Rows are points. Each copy is the shape, with its points in the same order, stretched, turned, moved and blurred by noise. Some copies are also mirrored. Which?

Shape (8 x 3):
-0.17; 0.24; 0.19
-0.10; 0.41; 0.19
-0.18; -0.39; -0.02
-0.05; -0.54; -0.03
0.24; 0.30; 0.14
-0.16; -0.12; 0.18
-0.21; -0.45; -0.30
0.11; -0.43; 0.00
Copy 1 (8 x 3):
-0.08; 0.36; 0.34
0.06; 0.46; 0.39
-0.41; -0.13; -0.08
-0.36; -0.31; -0.15
0.32; 0.21; 0.26
-0.27; 0.04; 0.21
-0.45; -0.08; -0.38
-0.16; -0.32; -0.10
Copy 1 is: only turned
Copy 2 (8 x 3):
0.27; 0.33; -0.12
0.23; 0.45; 0.06
0.12; -0.27; -0.46
0.11; -0.45; -0.44
0.08; 0.25; 0.25
0.30; -0.02; -0.27
-0.12; -0.29; -0.59
0.05; -0.38; -0.22
Copy 2 is: mirrored
Copy 3 (8 x 3):
-0.19; 0.18; 0.25
-0.32; 0.07; 0.32
0.30; 0.24; -0.12
0.50; 0.13; -0.22
-0.17; -0.20; 0.30
0.09; 0.24; 0.13
0.31; 0.29; -0.40
0.36; -0.03; -0.13
Copy 3 is: mirrored

Shape (12 x 6):
0.13; 0.21; -0.77; 0.14; -0.36; -0.07
-0.06; -0.03; -0.12; 0.03; -0.24; -0.32
0.33; 0.14; -0.07; -0.04; -0.10; 0.09
0.20; 0.53; -0.42; 0.11; -0.37; 0.20
-0.17; 0.41; 0.12; 0.07; 0.43; 0.16
-0.24; -0.21; -0.37; 0.19; 0.11; -0.34
-0.26; -0.29; 0.07; -0.37; -0.10; -0.22
0.57; -0.31; -0.09; -0.14; -0.16; 0.24
-0.10; -0.23; -0.33; 0.16; 0.43; -0.39
-0.18; 0.06; -0.05; 0.33; 0.24; 0.30
0.18; -0.08; -0.10; 0.08; 0.15; 0.14
0.02; -0.10; 0.03; -0.41; -0.06; 0.36
Copy 1 (12 x 6):
-0.05; 0.20; -0.88; 0.40; -0.26; -0.34
0.19; -0.18; -0.25; 0.07; -0.17; -0.32
-0.10; 0.40; -0.12; 0.13; -0.03; -0.12
-0.09; 0.48; -0.54; 0.39; -0.35; 0.05
0.11; 0.15; -0.14; 0.02; 0.28; 0.38
0.15; -0.39; -0.55; 0.07; 0.17; -0.30
0.02; -0.30; -0.15; -0.50; -0.09; -0.25
-0.45; 0.34; 0.01; 0.14; 0.05; -0.47
0.23; -0.27; -0.39; 0.02; 0.51; -0.29
-0.17; -0.16; -0.17; 0.37; 0.26; 0.25
-0.18; 0.09; -0.14; 0.14; 0.23; -0.19
-0.37; 0.09; -0.06; -0.21; -0.14; -0.03
Copy 1 is: mirrored
Copy 2 (12 x 6):
-0.11; 0.02; -0.97; 0.00; -0.09; 0.00
-0.04; -0.06; -0.26; 0.12; -0.09; -0.32
0.23; -0.08; -0.26; -0.05; 0.00; 0.16
0.05; 0.35; -0.69; 0.04; -0.15; 0.32
-0.21; 0.42; 0.04; -0.25; 0.33; 0.03
-0.40; -0.10; -0.43; 0.06; 0.26; -0.44
-0.28; -0.26; 0.08; -0.21; -0.26; -0.40
0.28; -0.55; -0.21; 0.00; 0.04; 0.34
-0.25; -0.15; -0.26; -0.07; 0.54; -0.44
-0.41; 0.19; -0.06; 0.07; 0.33; 0.19
-0.02; -0.12; -0.12; -0.03; 0.28; 0.18
-0.17; -0.30; 0.04; -0.31; -0.14; 0.29
Copy 2 is: only turned
Copy 3 (12 x 6):
0.32; 0.02; -0.49; 0.04; -0.24; 0.66
0.12; -0.16; 0.02; -0.11; 0.05; 0.20
0.22; 0.28; -0.02; 0.25; -0.16; 0.05
0.19; 0.42; -0.15; 0.15; -0.43; 0.60
-0.25; 0.66; 0.05; 0.17; 0.35; 0.18
0.05; -0.23; -0.26; 0.00; 0.48; 0.34
-0.26; -0.28; -0.01; -0.10; 0.06; -0.22
0.30; 0.03; -0.08; 0.57; -0.28; -0.24
0.13; -0.06; -0.35; 0.02; 0.71; 0.15
-0.19; 0.30; 0.00; 0.48; 0.34; 0.39
0.09; 0.20; -0.10; 0.42; 0.15; 0.06
-0.28; 0.15; -0.09; 0.35; -0.27; -0.22
Copy 3 is: mirrored
Copy 4 (12 x 6):
0.29; 0.30; -0.66; -0.01; -0.37; -0.10
0.07; 0.04; -0.10; 0.00; -0.24; -0.42
0.33; 0.28; 0.05; -0.09; -0.05; -0.01
0.28; 0.60; -0.32; 0.02; -0.13; 0.13
-0.17; 0.34; 0.03; 0.21; 0.63; -0.02
-0.04; -0.23; -0.42; 0.23; 0.10; -0.42
-0.27; -0.32; 0.02; -0.30; -0.09; -0.39
0.50; -0.10; 0.12; -0.30; -0.17; 0.12
0.16; -0.37; -0.31; 0.11; 0.35; -0.47
-0.05; 0.01; -0.12; 0.33; 0.31; 0.24
0.21; -0.05; -0.03; -0.01; 0.12; 0.04
-0.09; -0.03; 0.04; -0.49; 0.01; 0.12
Copy 4 is: only turned

Shape (12 x 8):
-0.30; 0.06; -0.07; 0.14; 0.11; -0.08; 0.20; -0.16
-0.05; -0.30; -0.28; 0.09; -0.05; -0.02; -0.49; -0.13
-0.31; 0.15; -0.03; 0.12; -0.31; 0.13; -0.18; -0.19
-0.20; 0.09; 0.05; 0.21; -0.12; -0.38; 0.17; -0.15
-0.40; 0.03; -0.35; -0.83; -0.26; -0.35; 0.15; 0.21
-0.26; 0.08; -0.16; 0.10; -0.27; 0.18; -0.50; 0.00
-0.31; -0.46; 0.12; -0.04; -0.30; 0.23; -0.11; -0.16
0.62; 0.14; -0.18; 0.08; -0.25; -0.06; 0.08; 0.16
0.06; 0.06; 0.21; -0.07; -0.18; -0.07; 0.03; -0.25
0.62; 0.12; -0.91; -0.21; -0.28; 0.07; 0.11; -0.15
-0.25; -0.16; 0.02; 0.19; 0.32; 0.17; 0.21; 0.30
-0.28; 0.11; 0.19; 0.25; 0.87; 0.22; 0.18; 0.08
Copy 1 (12 x 8):
-0.31; -0.02; -0.15; 0.31; 0.03; -0.17; 0.13; -0.12
-0.06; 0.02; -0.17; -0.15; 0.33; -0.10; -0.30; -0.32
-0.31; 0.18; 0.02; -0.01; -0.24; 0.03; -0.20; -0.12
-0.22; 0.13; 0.05; 0.22; -0.03; -0.31; 0.33; -0.18
-0.20; -0.57; -0.29; -0.18; -0.32; -0.72; -0.07; 0.41
-0.25; 0.31; -0.09; -0.26; -0.05; -0.03; -0.38; -0.08
-0.43; -0.34; 0.19; -0.20; -0.08; 0.14; -0.19; -0.29
0.56; 0.11; -0.21; -0.16; -0.08; 0.03; 0.22; 0.00
0.09; -0.11; 0.22; 0.17; -0.18; -0.08; 0.01; -0.22
0.59; -0.18; -0.97; -0.05; -0.25; 0.01; 0.01; -0.07
-0.25; -0.17; -0.03; 0.14; 0.51; 0.11; 0.19; 0.31
-0.19; -0.03; 0.02; 0.70; 0.73; 0.09; 0.05; 0.28
Copy 1 is: mirrored
Copy 2 (12 x 8):
-0.29; -0.02; -0.08; 0.18; 0.15; 0.04; -0.16; 0.15
0.14; -0.13; -0.28; 0.18; -0.30; -0.03; -0.28; -0.46
-0.10; 0.12; -0.01; 0.20; -0.35; 0.21; -0.34; -0.15
-0.20; -0.06; -0.01; 0.16; -0.22; -0.11; -0.21; 0.24
-0.27; -0.05; -0.37; -0.74; -0.31; 0.18; 0.01; 0.29
-0.07; 0.22; -0.24; 0.24; -0.50; 0.20; -0.27; -0.35
-0.20; -0.29; 0.16; 0.10; -0.37; 0.20; -0.11; -0.41
0.55; 0.14; -0.03; 0.06; -0.29; -0.04; 0.31; 0.32
0.08; 0.11; 0.32; -0.03; -0.14; -0.07; -0.14; 0.11
1.01; -0.03; -0.40; -0.15; -0.15; 0.44; 0.08; 0.32
-0.40; 0.10; -0.21; 0.39; 0.09; -0.01; 0.40; -0.13
-0.46; 0.39; -0.18; 0.38; 0.49; -0.10; 0.17; -0.24
Copy 2 is: mirrored

Shape (15 x 11):
-0.15; -0.23; 0.19; -0.23; 0.29; 0.18; -0.83; 0.09; 0.05; -0.05; -0.37
-0.31; -0.27; 0.26; -0.19; 0.01; -0.12; -0.07; -0.30; 0.01; -0.01; 0.28
-0.40; -0.21; 0.14; -0.17; -0.06; -0.32; 0.18; 0.34; 0.16; 0.45; 0.26
-0.08; -0.26; -0.12; -0.29; 0.03; 0.28; 0.17; -0.25; -0.08; 0.23; 0.15
0.09; 0.53; 0.12; -0.10; 0.05; 0.20; -0.35; 0.16; 0.11; 0.07; 0.40
-0.13; 0.43; 0.17; 0.00; 0.20; 0.16; 0.21; -0.24; 0.13; -0.02; 0.06
-0.34; -0.20; -0.01; -0.09; 0.26; 0.25; 0.05; 0.34; -0.01; -0.18; 0.37
-0.36; 0.05; 0.37; -0.22; -0.02; 0.08; 0.18; -0.28; 0.14; 0.34; 0.30
-0.38; -0.25; 0.00; -0.03; -0.14; -0.15; -0.16; -0.25; -0.09; 0.09; 0.20
-0.30; -0.02; -0.06; -0.27; 0.24; 0.30; -0.13; -0.05; 0.09; -0.09; -0.25
-0.05; 0.36; 0.11; -0.17; 0.11; 0.08; 0.11; -0.05; -0.74; 0.06; 0.19
-0.36; -0.12; -0.05; 0.48; 0.29; 0.06; -0.14; -0.27; -0.01; 0.07; 0.16
-0.38; -0.14; 0.05; -0.04; -0.64; 0.16; -0.32; -0.19; 0.04; -0.05; 0.26
1.08; -0.15; 0.26; 0.33; -0.25; -0.31; 0.01; 0.52; 0.06; -0.05; -0.35
-0.27; -0.19; 0.24; 0.39; 0.06; 0.25; -0.02; 0.16; -0.06; 0.09; 0.22
Copy 1 (15 x 11):
-0.10; -0.38; -0.18; -0.56; 0.33; 0.12; -0.74; -0.15; 0.01; 0.18; -0.06
-0.25; -0.20; 0.25; -0.28; 0.03; 0.05; 0.00; -0.25; -0.08; 0.04; 0.45
0.06; -0.01; 0.08; -0.07; -0.09; -0.38; 0.20; 0.34; 0.09; 0.38; 0.54
-0.10; -0.18; -0.19; -0.24; 0.02; 0.30; 0.36; -0.12; -0.17; 0.26; 0.36
0.37; 0.35; 0.02; -0.16; -0.07; 0.43; -0.44; -0.17; 0.16; 0.26; 0.44
-0.05; 0.35; 0.12; 0.02; 0.08; 0.61; 0.06; 0.01; 0.16; 0.08; 0.17
0.09; -0.03; -0.08; -0.11; 0.17; 0.12; -0.10; 0.27; -0.32; -0.14; 0.61
-0.15; -0.11; 0.32; -0.12; -0.07; 0.31; 0.19; -0.01; 0.16; 0.30; 0.55
-0.36; -0.17; -0.03; -0.15; -0.08; -0.08; -0.12; -0.22; -0.08; 0.14; 0.40
-0.28; -0.04; -0.16; -0.42; 0.21; 0.41; -0.03; 0.02; -0.05; 0.03; 0.01
0.11; 0.46; 0.30; -0.14; -0.07; 0.42; -0.03; -0.15; -0.59; 0.42; -0.02
-0.50; 0.06; -0.13; 0.28; 0.29; 0.21; -0.26; -0.19; -0.14; 0.10; 0.37
-0.30; -0.24; -0.11; -0.18; -0.63; 0.19; -0.36; -0.19; -0.04; 0.00; 0.46
1.00; -0.09; -0.19; 0.42; -0.23; -0.30; -0.17; -0.07; 0.02; 0.00; -0.81
-0.10; -0.14; -0.01; 0.36; 0.04; 0.15; -0.25; 0.10; -0.30; 0.22; 0.28
Copy 1 is: only turned
Copy 2 (15 x 11):
0.58; 0.24; 0.06; -0.06; 0.44; -0.40; -0.58; 0.45; 0.07; -0.07; 0.25
-0.05; -0.08; 0.17; -0.51; 0.19; -0.12; 0.06; -0.29; 0.17; -0.02; 0.32
-0.40; -0.50; 0.37; -0.24; 0.26; -0.03; 0.24; 0.29; 0.41; 0.10; 0.06
0.17; -0.15; -0.27; -0.35; 0.31; -0.02; 0.36; -0.03; -0.11; 0.16; 0.41
-0.08; 0.23; -0.16; -0.13; -0.21; 0.41; -0.35; 0.35; 0.20; 0.16; 0.52
-0.17; 0.52; 0.04; -0.23; 0.05; 0.35; 0.22; -0.08; 0.04; 0.22; 0.24
-0.19; 0.01; 0.06; -0.33; 0.42; 0.05; 0.11; 0.33; 0.16; -0.41; 0.54
-0.07; -0.01; 0.34; -0.40; 0.16; 0.19; 0.28; -0.17; 0.11; 0.39; 0.47
-0.17; -0.22; 0.20; -0.19; 0.14; -0.32; -0.03; -0.27; -0.07; 0.00; 0.40
0.18; 0.43; -0.02; -0.21; 0.35; -0.31; 0.17; 0.29; 0.09; -0.02; 0.21
-0.41; 0.15; -0.07; -0.50; -0.17; 0.42; 0.05; 0.26; -0.64; 0.04; 0.28
-0.16; 0.15; 0.17; 0.24; 0.48; -0.02; 0.02; -0.24; -0.16; -0.11; 0.52
0.04; -0.21; 0.19; -0.10; -0.42; -0.38; -0.04; -0.13; 0.15; -0.10; 0.63
0.29; -0.44; -0.47; 0.29; -0.31; 0.49; -0.51; 0.18; 0.27; -0.42; -0.94
-0.01; -0.09; 0.35; 0.10; 0.22; 0.22; 0.06; 0.08; -0.07; -0.26; 0.47
Copy 2 is: mirrored

Shape (17 x 12):
0.32; 0.21; -0.03; 0.20; -0.35; 0.32; -0.15; 0.31; -0.21; 0.01; -0.18; -0.13
0.09; 0.22; 0.31; -0.25; 0.06; -0.31; -0.28; -0.59; 0.42; 0.37; -0.18; 0.02
0.29; 0.04; -0.31; -0.37; -0.26; -0.18; 0.10; -0.09; 0.29; -0.31; 0.11; -0.20
0.03; -0.11; -0.29; 0.08; 0.28; -0.41; -0.12; -0.20; -0.24; -0.03; 0.09; 0.18
0.07; -0.33; -0.14; 0.38; 0.16; 0.20; 0.29; -0.14; -0.16; 0.04; 0.05; 0.47
-0.37; 0.24; 0.05; -0.17; 0.13; -0.14; 0.31; 0.03; 0.20; 0.07; -0.63; -0.32
0.07; -0.55; -0.36; -0.10; -0.14; 0.45; -0.28; 0.21; 0.37; -0.28; -0.35; -0.08
0.23; -0.07; -0.09; -0.06; -0.08; 0.02; -0.55; -0.11; -0.05; -0.01; -0.02; -0.33
0.12; -0.43; -0.31; 0.34; -0.30; 0.21; 0.29; 0.05; -0.05; 0.00; -0.22; 0.34
-0.19; -0.61; -0.28; -0.03; -0.28; -0.39; -0.17; 0.08; 0.06; -0.38; -0.12; -0.20
-0.38; 0.29; -0.43; 0.33; -0.33; -0.16; -0.01; -0.38; -0.37; -0.03; 0.08; 0.02
-0.15; 0.20; 0.39; -0.40; -0.32; -0.18; -0.49; 0.20; -0.15; 0.29; -0.45; -0.14
0.29; 0.31; -0.21; 0.22; 0.23; -0.16; -0.39; -0.10; -0.43; 0.01; -0.18; 0.33
0.33; 0.12; -0.14; 0.06; 0.46; 0.37; -0.07; 0.19; -0.37; -0.29; 0.15; -0.15
-0.09; -0.29; -0.12; -0.46; 0.20; 0.27; 0.26; 0.00; 0.11; 0.22; 0.08; 0.07
-0.18; -0.05; -0.02; 0.01; 0.04; -0.43; 0.27; 0.11; 0.39; 0.11; 0.28; 0.53
-0.44; -0.30; 0.16; -0.22; -0.34; 0.10; -0.07; -0.28; -0.31; -0.17; 0.10; 0.35
Copy 1 (17 x 12):
0.07; -0.21; -0.15; -0.15; 0.11; -0.03; -0.09; 0.51; 0.30; 0.19; -0.38; 0.00
0.82; -0.47; 0.36; -0.43; 0.06; -0.34; -0.08; -0.17; 0.35; -0.11; 0.31; 0.26
0.10; -0.26; -0.10; -0.16; -0.40; -0.31; -0.37; 0.03; -0.19; 0.08; 0.23; 0.25
0.34; -0.03; 0.22; 0.37; 0.10; -0.37; 0.14; -0.20; -0.50; -0.27; 0.10; -0.31
0.06; 0.06; -0.31; 0.25; 0.35; 0.08; 0.37; -0.26; -0.07; -0.22; 0.02; 0.03
-0.33; -0.02; 0.26; -0.66; 0.20; -0.51; -0.11; -0.34; 0.06; 0.21; 0.21; -0.12
-0.51; -0.31; -0.19; 0.51; 0.23; -0.31; -0.60; 0.01; 0.45; 0.02; -0.20; 0.07
0.46; -0.38; 0.22; 0.24; -0.05; -0.20; -0.44; 0.19; 0.17; 0.01; -0.19; -0.14
-0.18; 0.12; -0.57; 0.26; 0.20; -0.11; 0.20; -0.15; 0.09; 0.07; -0.11; 0.19
-0.18; 0.12; -0.02; 0.60; -0.27; -0.43; -0.35; -0.27; -0.01; -0.04; -0.07; -0.18
0.47; 0.48; -0.12; -0.09; 0.01; -0.24; 0.01; -0.27; -0.56; -0.33; -0.33; 0.10
0.17; -0.40; 0.64; -0.08; 0.03; -0.34; -0.08; 0.21; 0.46; 0.27; -0.41; 0.17
0.51; -0.34; 0.26; 0.08; 0.23; -0.41; 0.28; 0.31; -0.23; -0.43; -0.26; -0.18
-0.04; -0.43; 0.15; 0.05; 0.16; 0.05; -0.10; 0.34; -0.32; -0.29; -0.07; -0.54
-0.27; -0.34; 0.12; 0.16; 0.43; 0.06; -0.14; -0.30; -0.07; 0.15; 0.19; 0.26
-0.06; 0.26; 0.13; 0.13; 0.06; -0.07; 0.20; -0.17; 0.10; -0.22; 0.49; 0.46
0.10; -0.02; 0.07; 0.31; -0.03; 0.12; 0.14; -0.53; -0.10; -0.37; -0.62; 0.48
Copy 1 is: only turned
Copy 2 (17 x 12):
0.01; -0.06; -0.06; 0.22; -0.29; -0.26; -0.40; 0.47; 0.08; -0.02; -0.08; -0.10
-0.05; 0.18; 0.65; -0.55; -0.09; -0.19; 0.21; -0.43; 0.02; 0.49; -0.22; -0.12
-0.12; 0.03; 0.24; -0.07; 0.10; -0.41; 0.25; 0.14; -0.14; 0.39; 0.43; -0.29
-0.11; -0.01; -0.08; -0.23; 0.18; 0.05; 0.20; -0.24; -0.48; -0.13; -0.16; -0.18
-0.20; -0.35; 0.00; 0.26; 0.41; 0.30; 0.05; -0.06; -0.06; -0.07; -0.33; -0.19
-0.52; 0.10; 0.28; -0.28; -0.53; -0.14; 0.67; 0.05; 0.15; 0.11; 0.14; 0.01
0.07; -0.32; 0.37; -0.02; 0.39; -0.43; 0.31; 0.47; 0.27; -0.16; 0.13; -0.01
0.16; -0.09; 0.15; -0.45; -0.02; -0.33; -0.12; 0.14; -0.06; -0.06; 0.02; -0.29
-0.17; -0.51; 0.10; 0.57; 0.23; -0.04; 0.18; 0.27; -0.05; 0.09; -0.30; -0.03
-0.15; -0.46; 0.20; -0.02; 0.08; -0.56; 0.42; -0.05; -0.26; -0.10; 0.34; 0.05
-0.37; -0.17; -0.61; -0.01; 0.03; -0.33; 0.06; -0.23; -0.28; 0.16; -0.32; -0.08
-0.16; 0.05; 0.49; -0.37; -0.53; -0.39; -0.17; 0.26; -0.14; 0.21; -0.06; 0.49
0.00; 0.33; -0.15; -0.06; 0.00; -0.03; -0.16; 0.03; -0.46; -0.28; -0.53; -0.19
-0.08; 0.12; -0.20; -0.22; 0.13; 0.18; -0.29; 0.39; -0.10; -0.48; 0.18; -0.45
-0.24; -0.25; 0.33; -0.33; 0.36; 0.18; 0.15; 0.32; 0.00; 0.40; 0.15; 0.03
-0.09; -0.03; 0.29; 0.29; 0.17; 0.17; 0.41; -0.41; -0.14; 0.44; 0.05; 0.42
-0.59; -0.45; 0.21; -0.13; 0.42; -0.33; -0.20; -0.09; -0.17; 0.20; -0.05; 0.26
Copy 2 is: mirrored
